Each row of a before or after table is a point. One or more steps were done to the points. Then noise was added and the rows were shuffled. The steps act on columns, c1 being the first. Name the steps. A step turns or swaps two columns, mirrors them in a line or flattens them onto one, adds a multiple of one to another, or multiplies or shifts one. Angles are multiples of 10 degrees, from the lower column toward the higher: turns from -170 to 170, lines from 10 to 170 but not 90. Use the fewest steps. Two steps may share a column if one is a turn and the other turns, adds or multiplies; they go together, in the order done. Otherwise the lowest column goes first.
(in the rows, 128 means zero)

Before:
[[165 162]
 [113  97]
 [171 173]
 [158 101]
 [ 95 124]
 [165 185]
 [114 110]
 [120 118]
 [123 134]
 [151 153]]
After:
[[141 161]
 [ 92 109]
 [ 91 124]
 [135 174]
 [ 85 101]
 [135 153]
 [120 143]
 [127  93]
 [ 82  89]
 [ 66 114]]
Steps: shift c1 by -30; shift c2 by -10

Before (14 x 6):
[[144 160 150 202 114 137]
 [145 139 125 231 107  58]
 [ 80 149 124 174 140 147]
 [141  78 115 136 142 139]
 [145 160 180 109 107 126]
 [140 105 131 111 106 149]
 [146 162 111 185 152 143]
 [120 161 107 139 151 150]
 [142  89 120 131 134 151]
 [133 140 138 108 150 128]
 [125 168 193 112 126 159]
 [124 137 135 126 145  95]
 [134 125 118 123 113 148]
 [145 169 114 122 154 143]]
After (14 x 6):
[[146 160 111 201 114 154]
 [144 161 112 107 106 205]
 [138  79 122 140 138 102]
 [ 81 150 109 176 139 113]
 [124 138 157 126 149 157]
 [143  89 110 131 135 104]
 [135 127 111 122 113 100]
 [133 138 124 111 150 141]
 [125 169  78 112 126 209]
 [146 137 194 231 106 165]
 [141 108 106 111 105 124]
 [119 161 113 139 150  84]
 [146 163 118 185 153  93]
 [145 171 119 122 152  97]]
Steps: turn c3 and c6 by 110 degrees; multiply c6 by 1.6

Before:
[[169 152  91 131 136 122 202 158 116 162  45]
 [107 129 105 148 123 158 124 123  81  53  67]
 [142 114 149 154 117 109 133 149 131 131 110]
 [128 122 105 126 154  96 121 179 168 123  90]
 [ 92 135 166  93 112 138 100  98 145 153 110]
 [ 95 143 106 174 156 102 144 137 128 115 130]
 [122 107 105 133 144  87 110 113 153 135 118]
 [115 133 116 147 174 103 107 132 119 130 113]
 [120 147 126 141 165 189 168 134 151 161 104]
 [156 150  66  73 151 148 115 155 140  90 134]
 [150 106 111 119  54 116 109 163 108 160  95]]
After:
[[140 118 148 154 121 108 134 151 131 130 112]
 [170 149  90 131 136 126 248 159 116 161  46]
 [ 93 141 101 179 143 100 156 134 136 116 127]
 [ 94 137 165  97 115 141  83  99 149 154 109]
 [156 150  68  75 143 150 106 154 138  91 135]
 [150 102 110 121  74 112  98 160 108 160  94]
 [119 134 114 145 156 103  99 128 125 131 116]
 [123 148 128 139 154 187 195 135 150 160 101]
 [121 106 103 132 141  87  98 115 151 130 119]
 [105 130 106 148 121 154 118 122  80  52  70]
 [129 119 106 123 145  96 117 182 167 121  92]]
Steps: multiply c5 by 0.7; multiply c7 by 1.6

Before (11 x 18):
[[203  93 122 127 143 115 144  93 108 162 150 147 163 146 159  73 117 153]
 [117 167 136 127 119 122 131 144 107  54  88 117 165 191 142 138 149 118]
 [130 122 157 149 150 149 137  48 189 139 142 125 139 173 121 110 152 158]
 [127 162 175 108 140 142 143 111 156 156 132 137  95 145 121 115 183 172]
 [184 138 130  95 114 110 165  72 129 133 179 126 165 124 158  88 108 156]
 [104 146 134 131  83  99 168 126 108  82 110 102 109 181 159 130 146 141]
 [108 118 156 116 132 143 139  85 138 160 137 113 129 147 112 119 175 114]
 [151 137  96 114  98 142 132 141 116  96 104 186 131 155 163 152 149 131]
 [173 115 131 129 156 118 175  71 113 120 135 138 148 111 154  95 125 142]
 [131 121 119  87 161 154 144 104 148 183 104 120 117 147 103 141 153 163]
 [125 130 105 124 140 123 137 135  92  70 141 141 135 195 171 168 161 127]]
After (11 x 18):
[[175 115 131 128 148 119 175  71 113 120 142 137 100 110 154  94 126 142]
 [ 75 118 156 115 129 143 138  85 138 160 146 113 124 147 112 120 174 114]
 [ 89 162 175 109  96 142 143 111 157 155 137 136 116 145 121 115 183 173]
 [113 122 119  88 117 155 145 104 148 182  80 120  96 148 103 141 154 161]
 [102 131 106 124 135 124 138 134  92  70 154 140 117 195 171 168 160 128]
 [ 91 145 135 132 110  98 169 126 108  81  92 103 172 181 160 130 146 141]
 [101 166 135 127 164 122 132 145 106  54  47 116 138 192 141 138 149 118]
 [198 139 131  95 165 111 164  73 128 133 229 126 142 125 158  89 107 157]
 [113 122 157 150 139 148 137  48 189 138 155 125 106 173 120 109 153 158]
 [136 138  96 114 131 142 132 141 117  96  79 186 159 156 163 151 150 130]
 [210  92 121 126 162 115 145  93 108 161 172 146 113 147 159  74 117 152]]
Steps: add -0.7 times c17 to c1; turn c5 and c13 by -90 degrees; multiply c11 by 2

Before (13 x 32):
[[ 93 136 161 124 112 175 159 184  85 110 131 110 146 165  99 167 140 129
  129 161 143 129 110  87 149 153 160 168 174 167 153 102]
 [117 141 124 150 124 117 164 192 153 172 179 166  83 167 101 174 173 165
  143 111 127 158  96 102 106 132 123 114 169 154 146  91]
 [138 158 146 166  90 120 143 148  92  88 203 128 122 127 107 155 152  87
   98 135 168 145  99  70 122 138 189 173 127 100 167 138]
 [ 90  74  87 115  93 140 182 133 111 113 144  83 138 112 136 132 102 166
  126 124  93 139  89 199 135 124 156 146 123 188 107 120]
 [177 100 136 127 110  87 159 139 109 100 130 123 161 107 131 162 153 194
   75 173 142 146 105 113 164 105  49 132 161 145 149 142]
 [116 157 127 105 127 145 166 177 135 144 134 174 135 160 122 177 115 130
  169 144  88 115 100 104 100 110 128 123 154 125 150 159]
 [126 101 108  86 119  71 186 116  98 112 120 124 153 100 162 100  72 117
  153 134  99  96 104 135 166  84 202 144 184 139 103 127]
 [150 125 112 140 138 100  42 198 124 164 142 129 102 139  99 143 114 106
  155 104 186 113 128  91 192 138 118 102 137  91 111 122]
 [127 152 132 133 124 115 175 137 120 141 109 114  95 109 130 195 137  70
  128 144 132  96 173 151  92 158 152 109 138 134 108  86]
 [161  81  88 143  91 193 109 140 153 186 180 164 159 151 111 145 139 117
  153 111 113  96  87 143 131 124 145 155 177 108 134 117]
 [141 116 109 117 132 125 101 105 128 108 149  98 108 122 141 113 160 115
  164  99 131 127 150 132 146  78 141 131 164 147 123 151]
 [ 89 129 156 141 107 151 124 137 155 133 146 129 111 143  70  72 125 114
  120  74 173 131  92 138 153 119 144 120 133 135 156 115]
 [110 154 130 102 169 146 158  86 124 152 129 151 172 165 141 191 122 148
  102 157 149 112 156 129 131 111  98 134 143 105 143  79]]
After, 13 rows:
[[148 126 108 140 141 104  42 196 128 162 143 128 100 139  97 143 115 102
  156  98 189 114 131  93 193 110 117 103 138  88 114 120]
 [ 85 116 111 119 132 125 105 105 130 105 152  95 105 123 142 113 159 109
  160  99 131 130 151 136 147 101 141 132 164 151 124 165]
 [123  99 133 125 112  85 158 139 113  97 128 122 164 109 130 164 150 191
   79 174 148 144 105 112 169  72  51 131 161 146 149 152]
 [142 165 150 168  88 121 143 149 100  87 206 128 123 133 101 156 156  88
   97 136 169 145  99  71 119 122 189 175 125 100 168 142]
 [157 154 134 132 122 115 178 139 124 145 112 116  96 106 127 194 135  70
  132 140 131 101 174 148  89 139 153 111 136 137 105  58]
 [102 131 154 137 107 154 125 135 148 135 147 126 115 142  71  74 123 113
  120  75 178 135  91 138 151 161 143 123 131 136 157 109]
 [ 86 102 103  85 120  70 190 117 106 110 120 124 152 103 161 101  76 120
  153 135  96  97 102 139 169 114 204 146 182 134 100 126]
 [105 152 133 103 170 147 159  84 124 155 128 152 173 168 145 191 121 149
   99 159 151 110 151 124 131 139  99 131 141 102 143  48]
 [111  78  86 118  94 137 183 137 113 112 144  82 138 112 139 130 103 168
  130 123  90 144  86 193 136 165 154 147 126 188 108 117]
 [136 135 158 127 116 173 159 187  98 113 130 109 146 165  98 170 138 132
  132 158 146 134 109  85 148 166 161 168 168 164 153  88]
 [126 143 123 152 122 118 166 187 145 177 184 162  84 163 103 172 171 166
  141 108 126 161  94 106 109 139 122 115 171 157 148  71]
 [104 155 128 105 126 143 163 176 131 142 135 174 134 157 125 179 120 130
  168 147  87 113  98 101  99 130 129 119 155 124 152 175]
 [134  79  85 140  91 189 105 141 143 187 180 169 163 150 109 148 142 116
  150 110 112  97  87 145 131  98 147 155 182 108 136 109]]
Steps: turn c1 and c26 by -70 degrees; multiply c9 by 0.7; multiply c32 by 1.6

Before (8 x 64):
[[144  90 153 122 106 114 129 147 167 113 136 136 101  35 119 124 125 108
  120 122 136 124 124 103 123 141 111 136 114 167 120 107 124 108 112 133
  115 127 151 138 163 118 115 136 123 148 120 108 153 141 142 118 111 142
  105 113 114 123 142 130 142 121 120 123]
 [162 102 134  92 115 109 127 120 103 155 105 105 123 152 120 131 105 101
  130 115  65 118 120 109 129 143 122 119 110 141 121 163 143 112 109 136
  115 136 146 135 120 105 108 114 124 132 136 144 144 110 125 128 136  91
  135 118 141 123 142 148 149 145 142 118]
 [163 142 143 131 101 123 116 117 197 158 139 117  97 145 120 122 156 103
  127 150 136 121 136 119 118 111 104 135 121 150 125 107 116 108 136 121
  104 130 124 115 114 105 166 134 117 125 129 132 138 173 112 143 122 150
   99 136 143 130  86 110 144 115 127 123]
 [121 162 146 119 119 108 105 132 106 101 120 135 138 145 134 165 109 123
  104 130 132 116 144 110 116 123 105 128 134 118 132 132 122 121 122 115
  119 131  56 136 112 105 164  99 113 147 132  98 124 130 143 114 142 120
  113 142 136 141 142 140 133 150 128 154]
 [141 127 136 127 187 121 102 129 109 111 142 102  94 148 116 139 155 126
  125 111 132 123 142 117 114 143 119  96 114 106 126 129 126 124 123 131
  104 169 110 126 249 143 160 123 122 147 115  83 135 104 148 112 110 136
  122 140 129 124 148 149 146 122 131 119]
 [136 111 148 106 102 100 124 133 123 150 105 111 102 100 138 122 108 103
  104 149 119 200 126 132 118 129 120  98 103 121 155 130 125 138 115 126
  142 124 144 141 114 190 131 140 142  71 110 155 102 106 121 120 119 102
  127 130 135 154 121 152 129 145 151 122]
 [163 133  60  94 118 106  90 160  97 125 140 181 135 119 113 150 149 132
  101 148 113 125 100 132  94 143 117 139 116 128 128 121 145 222 132  58
  127 119 155 123 109 113 121 124 125  47 126 136 164 113 125 153 241 138
  138 119 135 113 136 106 147 115 153 129]
 [127 118 151 125 114 117 129 151 125 151 111 137  89 143 129 122 159 127
  118  90 134 117 111 127 113 139 110 139 172 106 120 101 184 119 113 120
  102 160 133  96 112 107 108 137 124 148 113 110 119 121 124 114 124 110
  118 103 132 127 143 146  23 119 152 122]]
After, 8 rows:
[[162 143 143 130 101 124 115 117 198 158 138 117  96 146 119 123 157 103
  127 150 136 121 136 119 118 113 104 135 121 150 125 107 115 107 136 123
  102 129 124 114 114 106 165 134 119 125 130 116 138 172 112 142 123 150
  100 136 143 130  84 109 143 115 127 124]
 [127 118 150 125 113 117 128 151 126 152 110 137  90 142 128 122 159 126
  118  89 134 117 111 127 113 138 111 139 172 107 120 101 185 119 113 122
  134 160 132  96 112 108 108 138 125 149 112  94 118 120 124 115 124 109
  118 104 132 127 143 145  23 119 152 121]
 [120 162 147 118 118 108 106 131 107 101 120 135 137 144 133 164 110 122
  105 129 131 117 144 111 115 123 106 128 136 118 132 132 122 121 122 114
  153 131  55 136 113 104 164  97 113 148 133 104 125 128 144 114 143 120
  113 142 137 142 143 141 132 150 128 154]
 [142 127 136 128 187 120 102 129 109 111 142 103  94 148 117 139 154 125
  125 112 134 124 143 118 114 143 118  96 114 105 127 130 125 124 123 132
  159 168 110 127 249 143 160 124 121 147 114  83 135 103 149 112 111 136
  122 140 129 123 148 149 146 123 131 118]
 [163 134  60  94 118 107  91 161  95 124 140 180 135 120 114 150 149 132
  102 147 113 125 101 133  94 143 117 138 116 128 127 122 146 221 133  58
  121 119 155 123 110 113 122 124 124  46 125 130 164 113 125 153 242 139
  138 120 135 114 135 105 148 115 153 130]
 [143  90 154 123 106 113 128 147 167 115 137 136 100  35 119 123 125 109
  120 122 137 124 124 102 123 141 111 136 115 168 120 108 124 108 113 133
  143 127 151 138 162 118 115 136 122 148 121 105 154 141 142 119 111 142
  104 113 112 123 142 131 142 121 120 124]
 [136 111 149 107 103 101 123 133 123 150 105 111 103 100 139 121 108 102
  104 149 119 200 125 132 118 129 120  97 103 121 155 131 125 137 116 125
  110 125 144 140 115 190 132 140 142  70 109 156 102 106 121 120 119 102
  127 130 134 154 121 152 129 144 151 123]
 [163 103 134  92 116 109 125 121 103 155 104 105 123 152 119 130 105 100
  131 114  64 117 120 109 129 143 122 119 110 141 121 163 143 112 110 135
  112 136 146 135 120 106 108 115 124 133 136 122 144 111 125 128 136  91
  135 119 142 122 141 148 150 144 141 117]]
Steps: add -0.3 times c59 to c48; turn c37 and c48 by 60 degrees
